Rows are points. Two turns around zero, p and q, are shown by what they do to some points. Where does a point land after both, in the order given? Backwards means that the second turn is done in reverse. Each puzzle has new turns, and all numbers are rounded.

Turn p:
[47 27] -> [54  8]
[ 5 23] -> [13 20]
[-33 -24] -> [-39 -10]
[-19 -26] -> [-27 -17]
Turn q:
[-15 -10] -> [-18   1]
[-35  37] -> [-6 51]
[-16 -34] -> [-33 -17]
[11 -8] -> [  4 -13]
[55 16] -> [ 54 -20]
Where do these land?
p, then q backwards: [-22  10] -> [-24   4]
q, then p: [ 19 -29] -> [-15 -31]
q, then p backwards: [-14  19] -> [-8 22]
q, then p: [25 49] -> [55  4]
q, then p backwards: [ -7 -48] -> [-20 -44]

Turn p:
[-26 -11 -21  12] -> [-12  10 -34  -3]
[76 36  4  9] -> [ 41  33  66 -11]
[-39  37 -18  -5] -> [-53  20  -3   2]
[-10 -18   1 -11] -> [ -2 -18 -13  -5]
[-27  18 -11  26] -> [-21  29 -16  17]
[-24 -30  42 -13] -> [  0 -49 -14  28]
[ 50 -31   4 -17] -> [ 48 -23  16 -27]
Turn q:
[23 10 40 -4] -> [43  7 17 -9]
[ 25  32 -32 -30] -> [ 20 -18 -52  12]
[-35  -9 -22  -3] -> [-38  13 -12   0]
[ 16  21 -27   9] -> [  3 -20 -17  28]
[ 30   8 -36  25] -> [ -3 -43  -5  31]
[ -8 -36  40 -29] -> [  6  19  16 -56]
[-51 -25  38  31] -> [-30  44  53  -7]
Where do these land?
q, then p: [-12  54  -4 -42] -> [ -4  57  14 -37]
q, then p backwards: [ 32 -19   5  45] -> [ 19   9  45 -32]
q, then p: [  7 -17  12 -10] -> [ -2 -20  11  -9]
p, then q: [-41  27 -38  -4] -> [-29  43 -31  17]
q, then p: [  3 -28  36  28] -> [  5 -35  25  32]
q, then p: [ 30 -44   6  19] -> [ 16 -53  -7  10]
p, then q: [-20  26 -17 -36] -> [-20  43  -7 -19]

Turn p:
[-17 -11  31 -24  10 -24  20 -36 -12] -> [-18 -41  29 -36  10   0 -15  -2  -4]
[-26 -33  31 -14  46  10  -7  -3  12] -> [-12 -37  -2  10  35  32 -35  16   2]
[  9 -18  -6 -43  35   3 -20 -24  -1] -> [-10 -27 -23 -13   7  16 -21   9 -46]
[-13   4 -32   2   7  45  12  -5  15] -> [-23  29 -13   9  18  32  25  -4  -9]
[  6 -17  12 -27 -14  31 -20 -17  29] -> [ 13  -1 -29 -23   3  42 -15 -19  -3]
[-23  -7 -38  12  -5   9 -27  -9  36] -> [-12   0 -53  11  17   5  25 -17  10]
[ 48  45  13  19 -31 -59  41  45 -11] -> [ 47  33  44 -18 -31 -68  14  37  22]
[-17  39 -54  33 -61  16 -12  64 -21] -> [-20  80 -21  41 -46 -35  22 -16  38]
[ 39  40  63  25  14 -50  17 -12 -38] -> [ 47 -18  77  -8   4 -56 -20  -3 -13]
[ -5 -43 -20  18  -2  20  -4  -4  -9] -> [-12 -18  -9  28 -19  31  20  -4   3]
Turn q:
[-36 -12  23 -20 -17  -8 -12  20  -6] -> [-16 -12   6 -36 -35   1 -19  -2   2]
[ 22 -10 -40 -44   9 -21  24  -6  20] -> [-16 -21 -51  -3  32 -10  24 -24  -7]
[-13  28   1  24  32  46 -16 -13  37] -> [  3  52   7  38   5  -9 -28 -15  34]
[ 21  39 -48  11  15  33  45  23   9] -> [ -1  40 -54  49   1  10  32  17   2]
[-39   8  13  36 -31 -12 -43 -31 -31] -> [ 18  20  51 -28  -3   1 -44  16 -40]
[-17 -39  43  -9 -33  -1 -13 -36 -44] -> [ 33 -21  47 -55 -11  26  -5 -19 -14]
[ 36 -28   8 -20 -38 -33  24  13  21] -> [ 17 -58 -22  -7 -12 -31  28  -6  -9]
[ 21  18 -14   5  40 -22  56  18  18] -> [-35   8 -19  33   9 -20  60   5   6]
[ 16  -5  39 -32 -28 -23 -38 -11 -35] -> [ 23 -37  21 -60  13   3 -12  23  10]
[-10   0 -25  51  51  41 -27  23  11] -> [-25  28  15  71   2  28 -35   5  16]
Where do these land?
q, then p backwards: [-16  13  15  42   8  19  36   7  -2] -> [ 20   8 -23  26 -18  21  19  23 -30]
p, then q: [-29  16  31  38 -48  18 -37   8  -3] -> [ 33  22  16  14  39 -53 -20 -28  -5]
q, then p: [-36  13  47 -42 -52 -24 -26 -32 -30] -> [  1   0 -23 -62 -33   1 -67  17 -32]
p, then q: [ -2 -17 -23 -45 -26   0 -20  -7 -43] -> [ 20   2 -14 -43 -17  14 -34  -1 -42]
q, then p: [  8 -31   6 -54  13 -20 -24  14  -6] -> [-28 -31 -39  -9   7  41  -9  14   1]
p, then q backwards: [ 11  14  35   8 -31 -11 -40 -34 -37] -> [-27 -48  20   3 -29   5  -5 -27  42]
q, then p: [ 27 -28 -47 -41  12 -59  16  27   4] -> [-72 -40  -6  25 -10  21  27  36   3]
p, then q: [ 51  -7 -20   4  29  28  45  27  36] -> [  1  11 -29  33 -27  26  39  48  38]
p, then q backwards: [-21  -6  -2  49  44  14  19   2  11] -> [ 46  -5 -11  26  49  -6   1  -8  -8]
q, then p: [ 17 -15 -25  19   7  20  19 -23  47] -> [ 16 -24  17  15  14 -19  49 -21 -19]
p, then q: [-11  48 -15  21  43  14  11  11  22] -> [-46  33  21  20  17  -2  25  27  14]

Turn p:
[ 40 -36   5 -20  -5 -40  16 -13  18 -15 -66   5] -> [  1 -23  43 -23 -33 -10  61  17  20 -30 -29   9]
[-31   3 -37  26  23  -6 -16   1  11 -12 -10 -20] -> [-44  23  -7 -14  -1  -8 -18  24 -17   5 -18 -17]
[  1  28 -14 -12  -4  -5  29 -27  -9 -33 -35   1] -> [ 15  40  -5 -15 -19 -12  31   2   6   8 -34  19]
[  5  15 -62   9  31 -38 -12  17 -30   3  27 -12] -> [-35  -3 -41   8  42 -54   5  25  -9  10 -12 -13]
[  1 -34  59 -54 -33  38 -32  17  22 -21 -10  24] -> [ 46 -30  46 -46 -12  31 -13 -61   5 -17  18 -15]
[ 45 -41  24 -49 -18  46  38  11  49  39  57  24] -> [ 58 -52 -31   8  17  74  15 -13  33 -43  40 -24]
[  6 -17  16  -8 -16  60 -13  32 -42  39  28  17] -> [ 54 -38 -13  23  16   2 -51 -19 -31 -15  23   4]
[-29 -56  33 -60 -45  39 -14 -12  -9  31   3 -18] -> [ 61 -41  26   7 -33  31 -10 -32 -29  13   6 -60]
[-18  11 -29  42 -31 -42  11  18  -3 -13 -29 -14] -> [-50  22  -9   4 -39 -35  24   4 -28  -6   6  13]
[-13  34 -19  12  -6 -10 -19 -10  -2   3  33  24] -> [-24   1 -37   5   9  -8 -19 -20  15  30   1  11]
[ 26  20 -21  51  30 -18  20 -13   4 -53  14 -28] -> [-41  65  -4  19  25 -21  11  19  29 -29 -14   6]
[-29  10  -2  62  44 -32  11 -31 -14 -29   8  24] -> [-63  35   8  31  27   9  -4   0  -1  16 -43  38]
[-13  20   9  -3  16  51 -17  11   9  41  -5  12] -> [ 26 -13 -10 -17   0  26 -52  22  -9  16  16  15]
[ -3  15  28 -19  14 -58  37  16   9 -25 -44 -25] -> [-10  28  43 -24   0 -10  74  19 -10  13  13  15]
[ 11  30  11  23   0  16 -38 -16 -11  45  31 -14] -> [  5 -10  -9  34   2 -12 -53  14  27  30  28   0]
Turn q:
[ -9 -23  12  11  30  -1   0 -51  15   2 -53 -32] -> [-40 -27   0  33  38 -25  -3 -25  23  15  11 -38]
[42  4  1 58 14 32 55 29 42 47 22 39] -> [ 32   9 -23  28 -68   0 -44 -35  62  -5  -3  46]
[ -2  19 -38   7 -34  27  48  48  -7 -14  46   6] -> [ 36  21 -43 -14 -59  21  36   1 -14 -16  13  33]
[  3   2 -24 -12 -15  26   4  14 -21 -33  -2 -11] -> [ 14  10 -12  15  -7  14  37  19 -19 -13  12 -12]
[ 20  11  -3 -13  32 -47 -42 -31  21  13 -32 -49] -> [-10 -19 -15 -15  79 -12 -24  13  29  16 -15 -37]
[-18  37  23 -45 -36  13  37  21 -26  -4  10  13] -> [ 19  52  16 -16  -9   1  49 -20 -31  14  -8  30]
[ -6 -17   8  -9 -44  10 -31  28  16  13  -7  -5] -> [ 13  11  26 -27  -6  38  -7 -16  -3 -16  11 -29]
[-29   8  31  16  27 -25 -63 -20  15  -3  -6 -43] -> [-19 -35  24 -30  51  -6 -25  22  12  36  36 -22]
[-14  -2  16  20 -29 -28 -13  -5   2 -45  13 -16] -> [ 19 -33  12 -31   6 -26  11   4 -25 -12  28 -10]
[  5  41 -21 -29 -56  43   2 -16 -61 -20  23  45] -> [ 22  76  -2  20 -25  -6  15  24 -81 -13   4  10]
[ -2  14  -6   6  50  23  13  45  14  22 -25  67] -> [-26  36  24  21 -42   5  -3  24  66  -9 -21  34]
[  1 -16 -30   8  11 -21  32 -15  36  17   0  41] -> [-32  -2 -24   0 -19 -20 -22 -21  22 -39 -23  23]
[-14 -35   1  17  24 -52 -24 -36 -37  26 -23 -43] -> [-37 -53  -6  -9  24 -16 -19   4 -13  45 -32 -51]
[ 31 -33  35  -8  36 -42 -33 -22  -7 -15 -29 -24] -> [  1 -53  32  16  57 -15 -10  11  10   8 -31 -27]
[ -8 -10  -5 -28 -11  39  15  10  -1  -7  62  11] -> [  8   7  -9   8 -15  44   9  -6 -38 -12  16  51]
Where do these land?
p, then q: [ 17 -13  16  30  51  57 -11   3  42 -35   3 -32] -> [25 14 36 -2 44 20 23 47 27  6 58 18]
p, then q backwards: [-12  47  -6 -14  21 -13   1  12  -6   2  -9  19] -> [-18  40   8 -10  15 -19   8  -3  -5   8  26 -16]
q, then p: [  6  30  27 -36 -27  26   9  14 -41  72   4  12] -> [ 50   2  -9   4 -39 -16 -33  28  21  48  13  50]
q, then p backwards: [ 27  23 -21  20 -54 -55  23  29  -4  49  35  13] -> [-13  25 -47 -37 -27  64 -16 -13  -5 -27 -46  28]
q, then p: [-39   4   0  51  -8  39  17  35  16 -47 -46 -47] -> [ -6  20 -39  51   2  46  42  -4  14 -23  47 -51]
p, then q: [-45  -2  24 -63  28 -29  17  -8  11  16  47 -46] -> [  8 -10 -47  27   1  41  -2 -30  25  81  -6  19]
q, then p: [ 31 -31 -10  13 -42   1 -42   9 -53 -44   1   1] -> [ 29  18  37  29  11 -57   4  -5 -23 -50  26 -10]
q, then p: [ 46  -3  -7 -44  19  -3  -5  -4 -28  20  26   2] -> [ 10  -6   9 -21  -3 -21 -33  32 -14 -19 -22  45]
q, then p: [ -4 -39 -17   6  35  -9 -40   6  43 -19 -33  19] -> [-34  27  37 -35  12  35 -11 -21 -17 -21  12 -35]
q, then p: [ 10   8 -31   7 -39 -24  30 -20  35   7 -43  22] -> [-28  45  -1 -21 -19 -25  36  -4  31  25 -23 -24]
p, then q: [-22  -1  63  -9  -4  22  62   4 -31   1 -33  38] -> [ 31  38  30  73 -34 -30 -19  -3 -20   4 -22  20]
p, then q backwards: [ 15  31 -14  12  12   4 -39 -44 -12   0   0  39] -> [ 21  11  10  16  46 -30  19  -1  14  47   5  12]
q, then p: [-26 -46 -21 -10  25  26   7   1  48 -22  47 -17] -> [ -4   0 -28   4  22  46 -30 -43 -18 -34 -45 -18]
q, then p backwards: [ -1  -6  28 -12 -14 -16 -23 -14  -3  -8  17 -13] -> [-15 -12  17 -18  21   6 -13  28 -16   2  -2   6]
q, then p: [ -4  -1 -30  48  -3 -25  -5 -23 -17  10 -14 -10] -> [-25 -15  -3   1 -18 -34  12   9 -18   8   8 -46]
